Every row gives one point. Each copy is the shape, with its points in the same order, stretched, turned, moved and blurred by noise. Is it also mirrored, or only turned?

Shape:
[[ 18  18]
 [ 28  13]
 [ -4 -17]
 [-66 -55]
 [  6 -41]]
Copy 1 (5 x 2):
[[ 33  10]
 [ 43   7]
 [ 11 -24]
 [-50 -68]
 [ 24 -48]]
Copy 1 is: only turned
Copy 2 (5 x 2):
[[ 30  10]
 [ 41   4]
 [  6 -19]
 [-63 -43]
 [ 10 -38]]
Copy 2 is: only turned
Copy 3:
[[ -1  28]
 [ -6  35]
 [ 10  -3]
 [ 47 -76]
 [-10 -22]]
Copy 3 is: mirrored
Copy 4:
[[ 27  29]
 [ 28  21]
 [  8  -6]
 [-58 -53]
 [  8 -32]]
Copy 4 is: only turned

Shape, 10 rows:
[[ 13  19  -5 -10]
 [  7 -15   6 -24]
 [ 22 -26 -88 -12]
 [-23  17  11  10]
 [-21  36  -3  -7]
 [  6  32 -11 -22]
 [-29 -15  17  -5]
 [ 14 -12 -31  22]
 [-16   1  12  61]
 [ 16  39  -8 -14]]
Copy 1, 10 rows:
[[  9  25   1  -4]
 [ -4 -17  -4  -8]
 [ 21  -1 -95   4]
 [-25  18  14  20]
 [-25  39   6  -1]
 [  3  35   0 -18]
 [-34 -21   7  10]
 [ 10  -1 -35  33]
 [-20  11  19  74]
 [ 15  39   3 -11]]
Copy 1 is: only turned
Copy 2 (10 x 4):
[[-12 -15  13  11]
 [ -7 -12   3 -27]
 [-16 -68 -67  13]
 [-22  29   8   4]
 [-40  11  17  18]
 [-30 -20  20  15]
 [-19  26  -4 -30]
 [  6 -12 -33  14]
 [ 15  50 -15  19]
 [-22 -20  25  26]]
Copy 2 is: mirrored
Copy 3 (10 x 4):
[[ 20  22 -12 -21]
 [ 11 -14  -4 -27]
 [ 28 -29 -90   7]
 [ -7  31  10  -1]
 [-11  43  -9 -13]
 [ 12  32 -21 -32]
 [-15  -3  12  -8]
 [ 22  -1 -28  20]
 [  4  28  19  47]
 [ 24  40 -19 -28]]
Copy 3 is: only turned

Shape, 9 rows:
[[-42  23  28 -18 -32 -23]
 [-11 -27   3 -39  -9 -14]
 [  7  -4  38   9   3  36]
 [ 40 -17   5 -48 -56   1]
 [-38 -48 -38  21  45 -56]
 [-15  41  39 -20  38 -22]
 [-34 -13  23 -37  -9  36]
 [ -4  58  27 -21 -19  46]
 [ 16 -15  65  56 -52  29]]
Copy 1, 9 rows:
[[-26  31   8 -17 -45 -26]
 [ 11  36 -36   4 -16 -24]
 [ 36  24  29   7 -15  16]
 [ 54  36 -44 -16 -63 -13]
 [-29 -33 -38  21  46 -39]
 [-12  36  32 -44  16 -23]
 [  1  60  -6  18 -23   9]
 [  6  48  28 -38 -43  35]
 [ 57  -9  58  27 -69   1]]
Copy 1 is: mirrored
Copy 2:
[[-58  19  16  -3 -48 -16]
 [-29 -27  25 -26  -1  -1]
 [ 35  10  -4   4 -32   7]
 [ -1 -29  80   6  -9  30]
 [-53 -62 -45   1  36 -55]
 [-15  52  -1 -19   2 -49]
 [-16   6  -2 -40 -34  28]
 [  0  72  17  11 -34  31]
 [ 45 -17  10  53 -93   3]]
Copy 2 is: mirrored
Copy 3 (9 x 6):
[[-34  33  17  -6 -51  -7]
 [-18 -22  13 -25  -4 -17]
 [  4 -13  41   2 -16  45]
 [ 28 -27 -15 -58 -26  -2]
 [-42 -18  19  64  53 -50]
 [-13  69  49  -3  10   5]
 [-43 -24  31 -25 -20  29]
 [ -9  35   9 -27 -29  73]
 [ 37 -25  41  44 -63  39]]
Copy 3 is: only turned

Shape:
[[ -8 -27  -9  13  20 -48 -13  40]
 [ 79 -13  20 -10 -41  48 -20   2]
 [ 33  41  -3  17 -34  46 -13  30]
 [ -7 -29 -24  20  22 -51  21 -36]
 [-37 -34  25  56  23 -42   4 -15]
 [-32 -42 -19  12  -4 -36  32   0]
 [ 26   3  -5  -4 -26  65 -11  29]
 [-25 -35  24  -7  21  -9  61 -17]
 [-52  38 -29 -42  15 -36  15   9]
 [ 10  36  23 -44 -17  57 -30  -4]
 [ -2 -13  32  13  -1 -58  47  10]
 [ 37  34   3   2 -73  49 -30  -1]
 [-26  54 -13 -47 -11 -16 -54   9]
 [-71  22  -7 -63 -37 -20 -27  12]]
Copy 1, 14 rows:
[[ 14  63  -5 -16  12   1  19  29]
 [ 72 -47  47 -10 -46  -7 -32  12]
 [ 23 -34  37  23   3 -35 -48  37]
 [ 10  43 -47  12   1   5  27 -33]
 [-17  59   3  34   4  40  28 -23]
 [-14  36 -32   7 -15  -7  47  -4]
 [ 16 -51  25   0 -10 -13 -23  42]
 [  0  -1   2   4   3   1  75 -27]
 [-36  27 -17 -26  47 -57   5 -23]
 [  1 -56  54 -33  12 -18 -50 -14]
 [ 24  48  22  13  -8 -25  56 -20]
 [ 15 -45  46  14 -36 -38 -70   8]
 [-27  20  20 -47  28 -42 -62 -16]
 [-66  21  13 -56  -1 -47 -26 -22]]
Copy 1 is: mirrored
Copy 2 (14 x 8):
[[  4 -52 -12  22 -20 -26 -14  51]
 [ 37 -13  34 -30 -35  92  -6  38]
 [ -9  39   4  -9 -57  73  19  29]
 [ 38 -54   9  29   7 -30   7 -18]
 [ 12 -61  31  70   2 -27  16  -4]
 [  0 -71  -3  19 -12 -29  41   4]
 [-22  -6   1 -28 -29  72  19  38]
 [ -3 -59  33  10  28 -13  63  -9]
 [-31   2  -2 -43  -9 -54  25  -7]
 [-35  23  30 -51 -20  62  -4 -20]
 [ 23 -45  51  17  -7 -46  46  40]
 [  6  26  22 -23 -82  80  12   8]
 [-44  25  10 -56 -44  -7 -31 -13]
 [-69 -16  22 -61 -56 -34   9 -19]]
Copy 2 is: only turned
Copy 3 (14 x 8):
[[-18  -3  -7 -10  33 -34 -36  11]
 [ 36 -15  42 -27  23  51  20 -75]
 [ -2  45  14 -10  14  36   8 -69]
 [ 12 -25 -27  23 -18 -43   0  20]
 [-14  -9  10  54 -11 -26 -20  39]
 [-36 -24 -14   1 -13 -37  19  16]
 [-15  15   4 -26  27  54  30 -63]
 [ -7  -9  21   6   0 -22  61  48]
 [-17  57 -36 -48 -13 -41  10  32]
 [ 22  55  10 -51  -2  63  19 -17]
 [ -4   4  28  -4  -4 -62  12   3]
 [  4  29  26 -31 -27  57   2 -78]
 [ 10  63 -31 -61 -14  11 -42   8]
 [-30  48  -9 -85 -42   8 -17  42]]
Copy 3 is: mirrored

Shape:
[[-30 -22  -6  44  -4  -8   2  34 -11  -1  -9]
 [  2 -17  22  43 -10  14 -34   7 -13  -4  28]
 [-31 -10  -3  -2  -8  16 -39  -7   5  44   9]
 [ 13 -12  19  18   3 -16 -33   7   8  21  -9]
 [ -6 -25  -1  -6   2 -16 -28  32  -8 -12   8]
 [ 15  47 -11  10   6 -15  85 -17  30  -3  34]
 [ 16 -21 -11  -5 -18  15 -35   2   9  -8   1]
 [  4  21  32  -6   1  20 -29  -5  -6   8  -2]
 [  1  31   6   7 -16  14  44  -2   8  11  -7]
 [ 22 -16  -2   0 -23 -25  27  11 -17  22  24]
 [ -4 -25   1   8 -26   3   2 -21  10  12 -11]
 [  3 -22  -9   4  13  14 -12 -17 -18  13  -7]
 [-30  34  -6  -1 -10 -11 -37 -21 -12  -1  -9]
 [  6 -26  29 -10  -6 -13  33 -10   7   6  29]]
Copy 1 (14 x 11):
[[-12 -16 -10  31  -8 -18  -8  41  -5   5 -24]
 [ 34 -23  15  15 -13 -11 -38  10 -24 -11 -16]
 [ -1 -23 -12 -33 -11 -12 -41 -12   6  28 -35]
 [  4 -18  34   2 -16  -8 -22   1  13  20   4]
 [-11 -21   1 -16 -15 -21 -19  28  -6  -9  21]
 [ 36  57 -31  25  11 -16  55 -36  48 -25  -2]
 [  0 -21   0 -16 -39  16 -24  -2  -4  -8   9]
 [  0   6  31 -22   4   2 -23 -26  -7  -5 -15]
 [  5  36  -2   3  -3   5  31 -17  18  -9 -36]
 [ 33  -1  -5 -13 -28 -35  40   0  -1   5   3]
 [ -3 -25   1  -4 -39  -4   4 -16  19  -1 -28]
 [ -9 -32  -5  -4  -5   4   0 -23 -10  11  -7]
 [-37  18  -1  -2 -13 -27 -40 -36  -8   3 -19]
 [ 31 -22   6 -18 -10 -31  31 -15  26 -27  -6]]
Copy 1 is: mirrored
Copy 2, 14 rows:
[[  9 -11   6  39  -2 -13 -21  51  -6  12  12]
 [ -9  -4  -9  30 -22  35 -14  11 -19   9  29]
 [-12 -11   2  -3 -10   8 -47   0  -7  60   6]
 [-11  -7 -32  18 -11   4 -10   5 -16  26 -19]
 [-12 -26 -13  -6  -6  -6 -29  28 -25  -6   5]
 [ 39  52  13 -22  12 -31  55  -7  42  -3  36]
 [ 14 -18 -14 -10 -26  20 -39  -1  -6  -2  -8]
 [-19  15   6 -11  -8  35  -9  -4 -16  22 -19]
 [ 27  32  26  -8 -12  -3  20  14  18  21  -3]
 [ 31  -7  -9  -7 -26 -27  22   7 -32  14  21]
 [ 19 -15  11  16 -26 -10 -14 -13   6  20 -10]
 [ 21 -14   7   8  14  14 -17  -7 -23  18  -5]
 [-21  36  15   2   2  -7 -50 -10 -15  13  -9]
 [  4 -24  14  -7 -17 -17  36 -14  -1   7  18]]
Copy 2 is: mirrored
Copy 3:
[[-27  -6 -12  46  -9 -25  -3  44  -8   8 -14]
 [ 15 -15   8  52 -12   4 -40  21 -21 -15  12]
 [-12   2 -10  15  -6   6 -46  -6   9  37  21]
 [ 27 -13   1  31  15 -11 -24  -1   1  14 -11]
 [  4 -19 -21   2  14 -23 -23  30  -9 -13  -5]
 [ 18  50  16   7 -10   7  95   6  12  -9  33]
 [ 21 -22 -34   9 -14  12 -25   0   3  -6  -5]
 [ 16  18  16   6  -1  21 -29 -14 -17   0  -8]
 [  0  30  14   9 -28  22  43   4  -3  13  -5]
 [ 26 -18   5   1 -12 -21  29  19 -23  21  22]
 [ -3 -22  -7  23 -30   1   4 -18   7  16  -1]
 [ -4 -13 -27  23   5  10  -6 -21 -25  14   1]
 [  3  47 -14   9 -17 -21 -34 -21  -8   2  -7]
 [  4 -26  27  -1  -3  -5  31  -5  -6  -7  27]]
Copy 3 is: only turned

Shape, 15 rows:
[[ 46  26  -6  49   2   8  -6  42   7 -24  10 -16]
 [ 19  -6 -44  12  -5  24  46  56 -21 -41   2   3]
 [ 29  -4  -8  11  19  36  -2  54  -4 -26 -42   7]
 [ 20   3 -23  47  18  -5  37  46  52 -49   7  18]
 [ 15   2   6 -11 -11 -38 -26 -32  11  42  36  37]
 [ -6 -14  49  -3  12 -34 -15 -49  -7  -1   4  13]
 [  6  12  28   0 -32 -12  -7 -95  19  22  12  -9]
 [ 12   2   4 -31 -22 -42 -26 -57  19   1   3 -16]
 [ -3  31  30   6   2 -40   2 -57 -34  26   0   1]
 [ 55  33   2 -13  29   4  42  37  26 -29   5   1]
 [  1   4  35  -8  -8  17  -6 -27  10   4  45  15]
 [-28 -23  64 -14 -35 -33  -5  22 -15  32  20 -23]
 [-18 -11  14 -11  17 -11 -25  12 -33 -19  34 -31]
 [-11  -6   5  -9  21 -12  -3 -50  23  56  17 -23]
 [-68  28  29 -22 -18 -13 -27  23  -1  10  19  -1]]
Copy 1:
[[ 49 -37   0  48  15  -6 -44  15 -15 -30  -4 -10]
 [ -7 -47  -6  50  39  40 -20  27  19 -12   2  25]
 [ 22 -16   8  30  31  20 -32  23 -31   5 -44  19]
 [ 55 -14  17  49  35 -24 -15  25  36 -23   1  17]
 [ -4  33 -10 -20 -35 -32  -9 -45   0  -3  37  -3]
 [ -4  17  33  -5 -22 -24  40 -44 -32  -8  16 -37]
 [ -5  45  11  -9 -57  -5  31 -31   1 -51  -1 -58]
 [  7  13 -16 -21 -30  -8  39 -63   3 -32 -20 -32]
 [ -9  38   5  29  -8  -1  32 -48 -33 -11  26 -54]
 [ 71   2   7  24  33  41  -7  -1 -11 -24   8   5]
 [ -5  12  39 -24 -31  10 -14 -13  -2 -27  29 -26]
 [  0 -42  15 -13 -44   7   2 -30  -6  69  33 -51]
 [-23 -60  11 -12  16   7   6 -31 -15   5  18 -39]
 [-11  38 -27 -34 -15 -16  26  -1   2  -4  14 -67]
 [-13 -12  30 -15   2  10 -30 -59  26  53   4 -46]]
Copy 1 is: mirrored
Copy 2 (15 x 12):
[[ 50 -19 -12  33 -13 -15  48  25  11 -20  10 -11]
 [ 36  -4   6  12 -35  39  68  25 -29 -39 -14  30]
 [ 16 -36  31   9 -16  10  44  14  13 -47 -36 -14]
 [ 34 -19 -15  -9 -12  16  79  14  21 -50  39  26]
 [ -1 -19  -2 -11   7  -1 -28  22  10  51  30  40]
 [-36  -8  34   6  31 -28 -14 -13   1  27  30  14]
 [ -2  23  13   5  21 -17 -12 -36  19  75  26   8]
 [ -8   4  -1 -25   4 -31 -14 -32  -6  47  12  11]
 [ -3  11  11  17  54 -20 -11   7  -9  39   7  19]
 [ 43 -26  25 -28   2   4  74  29 -12 -16  21  -7]
 [  7   8  38   3  -7   4 -10   4   6  29  40   7]
 [-51  39  41  -1 -22 -46 -13  44  -2  27   7  20]
 [-19  12  12  15 -14 -16 -14  12 -40 -12  15 -13]
 [-38  17  -6 -16  21  10 -10   6  17  53  20 -27]
 [ -5  47  27 -24  -9 -13 -44  31   4 -25   4  18]]
Copy 2 is: only turned
Copy 3:
[[ 40 -16 -26  47  30  -2 -22  51   1 -26 -38  15]
 [ 11  11 -33  50  11 -22  61  16  14   0 -21  36]
 [-24  -3 -14  39  19  15  20  49  -3  20 -34  41]
 [ 38 -14 -14  35  39 -18   9  10  59  24 -44  14]
 [ 48  -2  14 -17 -23 -40 -53 -22  -7  12  29   2]
 [ 29 -25  42 -51 -10 -14 -23 -15   1 -17   1 -11]
 [ 73  -2  19 -48 -59   6 -35 -11  10 -10 -25 -27]
 [ 61  -3  -6 -67 -21 -26 -30   2  -2   5 -23 -14]
 [ 49  14  36 -30  -1  -6 -24 -21 -35 -37   1 -21]
 [ 54   9 -10  18  44  25  19  45  33  15  18   6]
 [ 29  -6  15  -4 -35  -2 -28   4  35 -20  25  -8]
 [ -6 -14  38  -7 -35 -86 -26  31 -16 -20  12 -50]
 [ -8 -17 -16 -20  10 -39  -7   8  -7 -48  16 -22]
 [ 19  -8   4 -22 -20  -8 -27 -34 -12  17   8 -63]
 [-35  41  12  -3  -3 -54 -43  20  12 -36   9 -30]]
Copy 3 is: only turned
Copy 4:
[[ 66  -4 -18   8  -2  20 -11  61  -2 -43  18 -17]
 [ 30 -30 -24 -13  52  43   3  63  -1 -32  34  30]
 [ 41 -28   1 -12  36  18 -32  45  27 -32   1   6]
 [ 56 -22 -54  46  62  12  -1  45 -15 -46  15  -3]
 [-10  49 -28 -20 -26 -27  23 -11  -6  23  -2   7]
 [-23   3  15   3 -31 -30   3 -27 -11  13  15  21]
 [-38   8 -16  -5 -68  10  23 -42 -22   4  -3   6]
 [ -3  14  -9 -16 -42   1  14 -29 -44   0 -19  28]
 [-36  18  16 -26 -43 -27  42 -15 -14 -22  16   1]
 [ 62   6  -6  19  47  43  26  13   3 -40  -3   0]
 [-27  24  -8   2 -17  24  -9 -15  -2  13  34   3]
 [-53  -5  47  -6 -27   4   8  29 -29  59  21  -1]
 [ -5 -10  28 -37  -7   5 -26  18 -37  16  58  13]
 [-19 -15 -17 -38 -20  -5  19 -46 -19  20   5 -31]
 [-74  22  28 -19  15   3 -27  26 -49   6  25 -17]]
Copy 4 is: mirrored

Shape:
[[ 33  31  28  35 -53  25  19 -38 -36  62 -14 -46]
 [-19  39 -17  26   1  31  -3  -2   7  49  -3 -34]
 [-15  29 -47 -26  10  -4   3   1 -47 -13 -32  31]
 [ 58 -24 -29 -12   3  14  11 -52 -27  21  51 -10]
 [ 15 -23  30  15  21  -6 -24  38 -11 -13   5 -27]
 [ 21 -35  31  18  57 -55  25  12 -49  60 -11   9]
 [ 31 -11   0 -12  29  19  17 -29 -23   9  22 -17]
 [-12   3  26   9 -20   1  30   5 -43   6  12  -4]
 [ 36 -25 -28   9 -44  10  11   6   1  15  -4   8]
 [-29   8 -38   1  36 -37 -20  44  19  -3   2 -30]
 [ -8 -15  -6 -14 -28  16  18 -15  23  20 -23  -4]
 [ 50  12  50  -2 -19   1  -8  27  -9   2  33   6]
 [-32  46  16 -10 -47  -5  20  28 -21  25 -41 -51]
 [-18  24 -11 -14 -16  22 -54 -42 -36  20  13   7]
 [ -3  13   9   1 -31  -2  10 -64 -19 -21  -8   3]]
Copy 1:
[[ 47 -13  70  -4  63  47  18 -17 -36  36 -65  14]
 [ -4 -15  43 -16   7  78  22 -29   2  51   4  -4]
 [-47  22  -7 -37  -6  15 -23  35  24  27 -27  33]
 [ 23   0  34 -72  25 -14  58 -46 -12 -26 -38  -4]
 [ 30   6 -10  -1   5  12  36  41 -10  21  41 -36]
 [-34  22   6  10  -3  -7  71  47 -44  13 -42   3]
 [ 11  11   7 -34  27   8  50 -21   3 -10 -40 -17]
 [ 16  30  -3  10  14  17   1   3 -32  29 -19  -1]
 [ 10 -36  23 -18   2  -6  -4   1 -26 -10 -16  -3]
 [-22  14  15  -6 -67  36  18  25  24  46  53 -26]
 [-10 -27  24  14  11  -8   2 -25  -2  18 -34 -19]
 [ 61 -14  -4  -1  22  -2  40   4 -13   8  17  19]
 [ 23   0  30  37 -15  47 -24  22   1  95 -34   6]
 [ -2   9  36 -62  55   6   9 -13   8  58  23  21]
 [  4  37  44  -1  54 -16 -15 -14   4   0 -32  10]]
Copy 1 is: mirrored
Copy 2, 15 rows:
[[-19  16 -13  60 -28 -29 -67 -34  16  35 -50 -33]
 [-34  40 -15 -14 -34 -33 -41   9 -13  24 -18  -3]
 [  4  20  -8  -8  -9 -19  21 -13 -88  11  13 -26]
 [  5   1  -4  21  26   1 -65  -5 -11  12  37 -61]
 [ -5 -22  27  10  20 -34  -6   3 -13 -25 -34   8]
 [ 41 -20  52  45  29 -30   0  39 -21  30 -58 -50]
 [ -6  -9   6  11  10  13 -41   4 -20  -3  -5 -43]
 [ -4 -11  10  33 -30 -17  -5  -4   0   8  -6 -21]
 [  6  18 -23  16  30 -31 -15 -21  -2  41  18   0]
 [-15   3  12 -54   9 -56  19  17 -41  -2  -2  -3]
 [ 14   4 -36 -25  -9  -8 -18 -10   2  39  -2   1]
 [  0   0  53  25   4 -11 -40 -40  11   4  -5   1]
 [-29 -16  -4   3 -59 -54 -10 -33 -22  33 -44   4]
 [ 25  33 -16  -2 -46 -32 -54  -9 -46 -19  24 -19]
 [ 16  10 -26   5 -17   5 -14 -33   0 -11   5 -52]]
Copy 2 is: mirrored
Copy 3 (15 x 12):
[[-67  44  22  14 -71 -67  17  -2  51  24 -27 -21]
 [-17   1  13 -30 -17  -3  -3  10  46 -11  13 -38]
 [-24  12  -9  21 -21  28 -41  22   3 -10   3  27]
 [-45  16  10 -20  -4  -5  16 -30 -26  67 -21   7]
 [ 18  35  27  17  27  -6  25  49   3  -8  -9 -42]
 [-45  80  49  27  55 -51 -32  47  40 -30 -28  16]
 [-34  25  30  -8   7   5   5 -21  -5  22 -26  -5]
 [-41  52  25   4 -42 -19   6  41   7  -3 -30   6]
 [ -2  13 -21  -5 -16  -4  20  28  22  50  -9  22]
 [ 22   5  -7 -19  52  17 -10  44   0 -51  30 -20]
 [ 12 -13   5 -21 -18   3  18  10  31  12 -15  26]
 [ 15  80  18  -2 -21 -23  15  15  -1  18 -26 -22]
 [-19  25 -15  -5 -61 -32   2  43  47 -52 -31 -19]
 [-10 -13  28  -6 -50 -18 -44  17 -11  32  -5 -12]
 [-37  18  25  15 -60  -4   8 -11 -17  15   1  45]]
Copy 3 is: only turned
